Each row is a point. The ring and each string are closed loops that go straight from each point to the next, and from the last back to the first. Before rounding, they use only three directions, however many columns there are. How many times does the string pass through the ring? Passing back the other way cancels.
In the rows, zero is written as 128.

Ring (9 x 4)
[[184 161 139  85]
 [143 190 146  77]
 [100 189 141  83]
 [ 69 159 125 102]
 [ 67 127 118 116]
 [ 94  88 118 128]
 [144  75 125 126]
 [171  86 127 118]
 [193 122 132 100]]
String (6 x 4)
[[ 84 227 149  68]
 [124 198 115  83]
 [127 170 118  93]
 [119 166 114  96]
 [100 160 154  91]
 [ 79 179 173  82]]
Times through: 1

Ring (10 x 11)
[[195 140 144 119 158 121 137 140 129 107 162]
 [171 177 131 121 146 131 140 132 141 110 156]
 [136 190 125 124 133 135 141 126 146 112 146]
 [ 87 182 118 129 115 135 140 122 143 116 132]
 [ 56 150 115 130 105 129 138 124 132 118 123]
 [ 53 112 121 130 106 120 135 129 119 117 122]
 [ 67  88 133 130 114 113 133 134 111 116 126]
 [102  72 150 129 130 106 132 139 105 113 135]
 [154  82 160 125 149 106 133 143 108 109 149]
 [189 113 153 120 158 114 135 143 119 107 160]]
String (14 x 11)
[[143 140 121 120 135 126 138 136 129 112 148]
 [213 170 106 109 153 135 141 141 139 109 170]
 [239 172 127 111 167 131 140 142 140 106 176]
 [191 162 178 128 165 118 138 132 136 105 159]
 [133 142 165 132 143 117 136 129 129 109 143]
 [160 137 136 121 144 122 137 137 128 110 153]
 [220 145 110 108 157 129 139 146 131 108 171]
 [156 137 120 118 139 125 138 138 128 111 152]
 [148 149 140 124 141 124 138 133 132 110 149]
 [179 153  95 110 139 134 140 141 134 112 160]
 [191 196 110 114 146 139 142 133 148 110 163]
 [156 208 154 129 146 133 142 122 151 109 150]
 [131 184 169 135 142 125 139 122 143 109 142]
 [126 140 139 126 134 122 137 132 128 112 142]]
Times through: 2
String (16 x 11)
[[ 52 158  72 122  92 140 140 126 135 121 124]
 [ 32 169 120 136  98 132 139 117 138 119 116]
 [ 44 161 142 139 108 126 138 117 135 116 118]
 [ 67 149 158 139 119 120 137 121 131 114 124]
 [ 27 148 128 137  99 126 137 119 131 118 114]
 [  7 137 128 139  92 124 137 118 127 120 108]
 [ 24 129 153 142 104 117 135 119 124 117 112]
 [ 94 130 150 133 126 118 136 128 125 113 132]
 [105 120 120 124 122 122 136 134 122 115 137]
 [ 73  95  81 118 102 125 135 139 114 119 130]
 [ 41  94  94 125  95 122 135 134 113 120 120]
 [ 12 107 126 137  94 118 135 124 117 120 110]
 [ 33 129 152 141 107 117 135 120 124 116 114]
 [ 76 136 150 135 120 119 136 125 127 114 127]
 [ 92 134 118 126 118 125 137 131 127 115 134]
 [ 83 140  74 117 103 135 139 133 129 119 133]]
Times through: 2

Ring (6 x 14)
[[141 117 106 149 106 147 148 135 130 101 125 131 112 146]
 [109 152 111 146 160 143 156 115 120  95 127 128 108 125]
 [ 72 164 131 121 160 140 160 117 121 107 127 125 114 115]
 [ 57 136 160  72 124 127 130 123 130 163 133 144 132 129]
 [106  94 151  69 105 120  92 115 136 194 138 168 140 156]
 [145  83 125 111  75 135 112 135 138 154 131 154 128 165]]
String (20 x 14)
[[ 90 128 140  99 124 132 131 122 129 145 131 143 126 136]
 [ 61 134 155  85 101 135 147 139 132 144 128 133 128 131]
 [ 33 131 178  54  80 131 143 147 136 167 129 135 137 131]
 [ 87  95 166  43 120 111  74 102 135 223 143 180 148 153]
 [122  87 147  63 138 111  62  89 133 217 145 188 144 160]
 [127 102 132  93 140 121  90  98 130 178 140 170 133 153]
 [ 76 124 150  91  88 137 145 143 134 142 127 134 127 137]
 [ 57 120 168  64  81 130 134 143 137 168 130 141 136 138]
 [ 49 122 174  50 100 123 120 129 135 186 134 151 140 136]
 [ 70 123 161  57 147 116  97 100 129 195 140 166 140 137]
 [106 121 136  91 161 121  99  93 126 172 139 165 131 141]
 [103 125 133 104 136 131 123 113 128 147 133 149 125 139]
 [ 38 162 154  97 115 142 175 144 127 115 123 115 120 114]
 [  7 188 160 100 123 147 202 151 124  93 119  98 114  98]
 [ 32 188 145 110 172 140 178 120 118 101 126 115 113  99]
 [ 98 150 124 114 196 127 121  86 118 138 136 151 120 125]
 [ 53 177 138 111 182 135 159 108 117 114 129 127 115 107]
 [ 15 190 155 100 153 142 187 132 120 102 124 109 115  97]
 [ 19 171 161  95 103 146 192 156 128 105 120 104 118 108]
 [ 59 145 150  97 108 139 159 140 130 127 126 125 122 125]]
Times through: 2
